Rows are points. The points of each table are mixes of a few directions, plus a little noise. Count the directions of each table, and those that both share. Where both have some left over, give the other angles between the two spaces (their principal angles), to ten degrees, smallest first.
In the rows, zero is written as 128.

First, 6 rows:
[[132 143 126]
 [151 205 118]
 [127 127 128]
 [137 155 125]
 [130 133 128]
 [ 93   7 145]]
Second, 6 rows:
[[ 28  84 133]
 [192 156 125]
 [ 77 106 130]
 [161 142 126]
 [137 132 128]
 [173 148 126]]
Directions: first 1, second 1, shared 0; angles 50

First (5 x 4):
[[165 150 143  81]
 [122 129 148 127]
 [110 106  67 170]
 [159 156 185  72]
 [ 84  99  97 189]]
Second (5 x 4):
[[105  27 128  60]
 [139 172 136 152]
 [134 156 123 151]
 [123 128  78 165]
 [140 158 175 112]]
Directions: first 2, second 2, shared 1; angles 90

First (8 x 8):
[[ 59 136 146 132 142 143  96 166]
 [150 135  68 158  96 154 132 136]
 [140 131 135  83 158 127 148 125]
 [114 111 189 132 140 115 132 120]
 [164 112 103  82 141 118  71 119]
 [ 70 159 151 156 124 116 170 135]
 [189  97 126 134 130 189 173 140]
 [138 142 105 146  93  63 104  82]]
Second:
[[105 150  99 179  84  99 115 115]
 [249  62 197  51 173 109 152  70]
 [ 99 139 129 145 122 129 127 139]
 [ 97 141 121 140 125 138 125 146]
 [ 74 148 129 158 118 131 127 148]
 [138 115 152 101 154 142 137 134]
 [172 134  63 129 101 118 110 109]
 [132 121 142 112 144 138 133 134]
 [ 87 144 120 137 131 147 126 156]]
Directions: first 5, second 3, shared 3

First (9 x 11):
[[133 157 163 170 148 135 135 149  78 123  88]
 [135 169 178 189 157 140 139 160  55 120  68]
 [124 104 101  96 112 123 124 112 167 131 160]
 [131 147 150 154 141 133 133 142  96 126 103]
 [124 104 100  95 112 122 123 111 167 133 161]
 [116  57  44  28  81 110 112  76 247 141 227]
 [125 109 107 103 115 123 124 114 159 131 154]
 [137 185 192 208 165 141 141 169  35 119  49]
 [126 116 114 110 121 124 125 118 148 130 146]]
Second:
[[136 144 132 195 160 125 158 102  59  89  84]
 [127 158 173  52 154 205 157 176 137 172  76]
 [124 122 132  83 114 141 117 148 164 154 143]
 [124  96  93 142  87  74  88 108 164 120 195]
 [124 145 163  32 134 194 137 180 168 182 105]
 [133 139 131 170 150 127 147 113  85 104 100]
 [134 126 112 202 138  94 136  93  83  85 122]
 [125  94  89 147  85  68  87 105 163 117 199]]
Directions: first 1, second 2, shared 0; angles 30

First (9 x 12):
[[124 122  72 191 116 145  64 249  82 231  10  81]
 [149 132 104 146 113 123 122 157 135 156  90 126]
 [110 137 153 123 152 132 135 103 136 100 166 120]
 [150 152 140 141 143 110 149 107 170 119 140 119]
 [112 110 124  89 106 145 129 113 109  88 160 167]
 [124 104 163 108 136 111 148  80 113 130 146 132]
 [112 134 143 123 144 135 129 114 130 105 156 124]
 [131 146 131 121 131 131 140 113 155  92 159 139]
 [139 113 122 112 109 121 136 119 122 130 124 149]]
Second (8 x 12):
[[113 122 138 129 139 131 121 127 114 134 129 118]
 [155 114  47 103  46 152 111 187 118 119  92 197]
 [145 150 152 150 157 105 147 106 162 137 131  99]
 [ 85 109 153 119 148 141 114 121  88 128 144 112]
 [164 131  65 134  75 133 115 182 136 148  76 158]
 [ 92 105 132 113 128 148 109 136  85 126 135 129]
 [148 152 157 128 149 106 162  80 176 100 165 125]
 [122 142 179 147 179 107 146  86 147 131 151  85]]
Directions: first 4, second 3, shared 3

First, 9 rows:
[[ 87 171 173  92 118 125  78 113 168  65 142 137 174  84 186 123 128  88]
 [ 96 100 154 106 104 157 118 134 159 113 137 118 155 105 164 201 118 119]
 [148 117 105 163 139 129 165 125  92 147 112 139  74 122 113 127 141 158]
 [ 96 157 155 142 128 137 130 102 121  68 118 162  89  39 198 148 151 131]
 [119 156 147  76 122 108  68 136 175 119 154 105 218 175 115  83 105  80]
 [150 127 104 166 143 124 165 121  88 142 110 145  69 117 114 114 144 158]
 [149 165 121  93 139  89  81 137 150 144 148 106 199 207  75  33 109  90]
 [160  78  93 143 129 135 161 150 111 191 124 107 116 185  71 146 117 153]
 [146  81 100 171 130 149 187 133  89 163 108 134  59 118 115 177 139 175]]
Second, 8 rows:
[[206  57  94  84 119 122 183 121  94 211  79 249  63 100  32 104 189 145]
 [100 170 128 185 152 124 123 133 120  94 141  62 125 134 168 130 102 141]
 [139  92 144 113 111 118 141  83 104 207  65 151 108 118  93 119  98 104]
 [ 95 180 127 170 144 134 110 148 139  55 175  72 142 143 186 134 122 142]
 [ 95 149 134 146 165 119 102 169 165 117 142  19 194 129 144 159  82 122]
 [119 131 133 123 134 127 117 140 144 125 134 103 154 129 131 139 116 122]
 [130 129 131 125 115 133 129 115 121 121 131 152 115 132 135 121 138 128]
 [139 117 133  80  83 148 119 114 139  95 157 216 122 141 136 117 177 121]]
Directions: first 3, second 4, shared 1; angles 50, 90
